Each row is a point. A path goes straight from each point to the next, and from the last back to the first. The post is the endless flat space through its rows: a point in 2 columns, a line in 3, a plane in 4, and so on, so that a path can go around it. How many times does the path go around the post? Going back the other way cancels.

Post:
[[ 36 -13  14]
 [  1  10 -21]]
Path (16 x 3):
[[ 37   7  41]
 [ -7 -15  17]
 [-17 -16 -18]
 [ -6 -13 -51]
 [ 43  22 -33]
 [ 51  34   8]
 [ -9  62 -17]
 [ 51  16 -17]
 [ 14  -8 -39]
 [ 23 -32 -11]
 [-25 -25   3]
 [  6  -3  36]
 [ -6 -47 -16]
 [ 19 -25 -17]
 [ 72  -7 -17]
 [ 30  18  -1]]
Times around: 1

Post, 7 rows:
[[-21  10  -8 -18  -2  20 -17 -31]
 [-10  33  30 -16 -13  42  36 -15]
 [ -2  24  49  12 -26  13  18 -61]
 [  3  54  45  41 -30  54 -13 -20]
 [ 35 -25 -43   2 -13 -48 -44  55]
 [  2  -8 -39  18   2  -4  12 -12]
 [-31   2 -16  -7  33 -34   5   5]]
Path, 26 rows:
[[-11   2  30  38 -11  17 -28   2]
 [ 13  39  52  -7  20   2 -66  42]
 [  7  31  14 -59   3  -4 -18  -8]
 [ 25  33  27  13 -14  -3 -20 -17]
 [-11  85 -13  18  -1  56  -2   5]
 [-13  27  31 -15 -31  22   3 -40]
 [-43  -2   0 -11  -1  -4  12 -11]
 [-20   0 -34  56   2  -4 -10   3]
 [-24  17 -23   1 -25 -16  45  18]
 [ -1  74  13  25 -17  42  42  20]
 [ -7  18 -34   1  -1 -16  48 -10]
 [-23  -4 -31  32  -8 -17 -22 -20]
 [-15  15  29   2  -8  13  24  -3]
 [  5  -5 -30  -8  15  58   2  25]
 [ -4  24   4  33  28  33  23 -21]
 [ 19 -12  -6  -4 -34  22 -48  28]
 [ 16  -1  56  -8 -64  21 -11 -19]
 [-12  -3  20  10 -10  43  -3 -57]
 [ 36   5 -56  -4  12  56 -20 -35]
 [  5   7 -30 -55  34 -31  -3 -38]
 [ -7  23 -34 -38 -22 -19  12 -31]
 [ 16   5  18  -1 -39   7  48  14]
 [-26 -37  25 -42 -23 -13  42 -11]
 [ 16  -2  37   2 -19  18  60  17]
 [-33 -15  11 -12 -46  13  12 -24]
 [ -7  21  74  16 -35 -14 -27 -16]]
Times around: 2

Post:
[[ 49  10  23  30 -39  10   2 -17  15  25  28   2  -2 -26]
 [-25 -13 -34  -5  47  -6  28  18  -6  -2  33 -15 -17  15]
 [ 10  -6 -54  60 -33 -26 -12  15 -21  -1 -30  13  13  -4]
 [  3   9  -1  57  33  19  -7 -11 -33  13  25  15 -19  14]
 [ 50  35 -11  13   8   4   5   3  -1  20  15  21  13 -35]
 [ 13 -17 -61  13  14 -18   4   5  21   3 -34   4   5  47]
 [ 31 -23  43  -3  44   0 -57  -8  -8  10  30 -32   5  -4]
 [ -6   6 -11   2  65  15 -24   5  87 -13  43  -7  19  -3]
 [-13  36  -1 -11  22 -30   9  -9 -30  12  33 -10   6  25]
 [-29  18  12   2  -3  27  19 -28  41 -24 -48 -16 -16 -12]
 [-15  35  23 -74  11  53  39   6  22 -15  27 -28  35  -3]
 [ -3  32  27 -65 -22 -19 -27  22  -6 -29   8  13   0  20]
 [-45  58  17 -20 -21 -32  32  53  14  30  13  66  37   3]]
Path, 24 rows:
[[-26 -41  24  50  15  14 -47 -22  44  -1 -65  44 -35  40]
 [-37  55  41 -40  11  -9  -3 -32 -26  17  16  23   2  21]
 [ 14  -3 -27 -10  11 -33 -44   8 -22  13 -13 -11   7  -7]
 [ -7  54   5 -41  -8   6  15  18   1  12  -3 -17  30  36]
 [-12  -3  38  -9 -26  -8  74  18  56  -1  -1 -17  -5 -31]
 [ 40   9 -13  -1 -17   7  20   1 -30   1   8   2  43   4]
 [ 38  40 -32  -1  24  11  36 -13  -2 -34   4  21   4  -1]
 [ 40   5  -2  59   7 -18 -19 -25  11  -6  61 -21 -22  55]
 [  1  59 -14 -19  20 -46  11  25  46 -11  42  46  22 -41]
 [ 41 -18  10  11  29  19 -31  -7  15  20  13  57 -39  54]
 [ 28  73  -7 -71  42  69  13  15  16  23 -18  27  31  -8]
 [ 23  56 -43 -27 -36 -11  -1  20  27   0   1 -14  23  29]
 [-18   4   9   9   8  -4   0  40  -4 -24  20  19  -4  29]
 [  9  24  28 -11  71 -30 -51  22  -2 -30   3 -26  14   9]
 [ 12  22 -50  25  38 -22  48 -12  48 -23  -3 -23  -6  26]
 [  8  32  38  40 -40  32   4 -27 -21 -27  -9  21 -37 -46]
 [  6  19  15 -13  17 -18 -14  -5 -24  36  16  14  22  18]
 [  6  11 -15  27 -18   4  18  21 -43  58 -20  19  -2 -50]
 [-11  -2  -7  20  23  53  21  34  16  24  12 -32  -2   5]
 [  6  65  -9 -12  -2 -24  37  11  29   2 -45  48  13  14]
 [ 16  37 -13  -9   8 -22  -3 -19  13 -26  30 -14   4 -11]
 [ 12 -20  42 -15  18  -1  -1  -3  41   3  46 -22 -28   9]
 [ 38  30 -24  52  44  89  -8   9 -14 -27  16 -11 -38   8]
 [ 31   0 -17 -20   1   8 -18 -10  42   5  10 -37  -1 -22]]
Times around: 2

Post (17 x 18):
[[-13  39 -18 -32  61 -12 -38 -16  -8 -22 -44  12  39  33 -30   5  11 -24]
 [ 18 -43  -2 -49   2  -3 -13  60  19 -39  10  16 -44  -8 -12 -16  17  -8]
 [-31  30 -28 -60   5  34 -35   5  -8 -22 -16  -8   3  31 -42  19  47 -14]
 [-26 -49 -22 -23 -43 -52   6  32  30 -20   1 -16 -55 -30  46  26   9  -6]
 [ 20  30 -12  27 -27  11 -51 -29 -42  39  -2 -31  29  34  16 -13 -65   5]
 [-20   0 -55 -30  36  18 -37 -13   5  11  -9 -25  29  43 -26 -29  36  -8]
 [-23 -44 -10   2 -30  26  12  17  63 -19 -15  -4 -64 -38  11  -9  14 -15]
 [ 34   0   0  26 -27 -17 -16  -8 -18   6  33  -2  51   4  14   6  13 -21]
 [ 48  23 -24  -3 -43   8   4 -37 -26  50   3  14  16  19   4 -33 -28  22]
 [ 14 -35 -19  -2 -34  -3  12  58  24   2 -30 -21  15  18  19  18  -5   2]
 [ 21  22  -9  52 -34 -10  -6 -23 -23   5  41  10  28  61  25  -5 -31  40]
 [  0 -40 -13 -23 -52 -35  17  20  56 -40  -5 -33 -56   1  -9  -7   0 -20]
 [-18  12  -2 -46  41  10 -17   6   8  28  17   5  24  52 -32   8   9 -25]
 [-17 -18   2 -16 -14 -23  -6  55  52 -18   1 -31 -33 -33 -14  -2  20  22]
 [ 37 -11  -5   7   0   7   0 -49 -27   1   4 -10  35  19  -7  28 -39  23]
 [ 23  12 -26  10 -44  12   5 -22   5 -12  45  13  50   2  33   1 -70  10]
 [-47 -12 -14 -32  26  -6   6   4 -45   0 -16  -9  34  18 -45  -8   6 -28]]
Path, 28 rows:
[[ -3  15   2  13 -55   0 -38  62 -16  22  28 -57  -7   5  35 -20  52  35]
 [ 19  50  38  -1 -50 -17 -51   8 -13   7 -34 -67   4  65 -42  38  -9  72]
 [-25 -19 -22  -8 -17  -5  -4  10  21 -15 -43  12 -24  37 -23  -6 -25  15]
 [ 10  38 -39   8 -19  11   2   7  -3  -8   1  19  16  14  -9 -14 -23  -7]
 [ -7  -7 -40  -5  -2  19 -10  27  29 -45  13 -43 -10  20  -9 -52  -4  16]
 [ 16  -7  -8   2   6  20 -35 -30  11 -21 -21 -10  -7  -8  31 -36   7  19]
 [-18 -29  -8  13 -15 -35   3 -40 -25 -27  -1  -3  59  -3  28  48  37  26]
 [-35   9  -8  25 -25 -17 -83  29 -20 -24  37  -4  -7 -35  13 -12 -25  -7]
 [-19   9 -17  20  17 -17   1  29  19  38 -43  -2   6  25 -39  -1  17  69]
 [ 42  -6  -8  80 -17  20 -26   0   9   0 -11   4  37   6  31  19 -11 -22]
 [ 33   2 -16 -86 -24 -10  16  24 -24 -22  21  -3 -40 -61 -21 -27   9 -19]
 [-36  33  -9 -18 -22  21 -28  83  20  35  38  -8  56  24  39 -15   5 -46]
 [ 29 -37 -12  42 -21 -26 -53 -44  36   4  17 -44  66  11  54  -9  12 -32]
 [-16 -40 -29 -42 -15  -7   6 -17  43 -14 -10  -2 -11 -15 -23  27 -37 -37]
 [  9  44 -20  -7 -24  16  23 -29  31   5 -47  55 -25 -11  -3 -31 -38 -16]
 [ 18  -4 -17 -22  -8   4  26  -6   4   9   8  37 -27  18 -21  21  15 -35]
 [ 30 -27 -10  -3  -6  55  10  15  48  -2   6 -25  18   1  -6 -14  -7 -24]
 [ -7 -30   1   1 -36 -25  22 -18 -15 -10  44 -42 -27 -25  18 -19 -37 -31]
 [ 62  10  10 -14  -5   2  19   3  13 -30 -41  -3  13  43 -30  12   8  22]
 [ -2 -36 -27   9  -8  49 -17  -4  -1  -1 -34 -12  90  -1  32  25  25  10]
 [ 39 -15 -13 -15  25  -8 -33 -34 -21 -43 -35  20   5  11 -32 -16   4  -4]
 [ -1 -29 -42  30  -9  19  -1 -38  24 -18  10 -26  18 -17 -26 -29   8 -32]
 [  0  27 -42 -52  -5  12 -20  56  29 -14  16 -17 -60  -2  12   4  -7  23]
 [ 31   7 -27 -12 -21 -30 -13   2  12 -27  14 -39   8  13 -16 -32  45  19]
 [ -6 -12  11 -39  18  51 -18  22  -6  29 -28  19 -27 -15 -26   7  28  44]
 [-15 -14 -35 -37 -56  15  31  28  42  -3  50  19  26  46 -27   8   3  38]
 [ 37   2 -16  11 -30 -16  46  -7 -28  -7   3  33  25  -7 -67 -13   6   2]
 [ 52  34 -29   1  25  19 -42   3 -40 -40 -23  22   7  33  -7 -18  25  11]]
Times around: 5
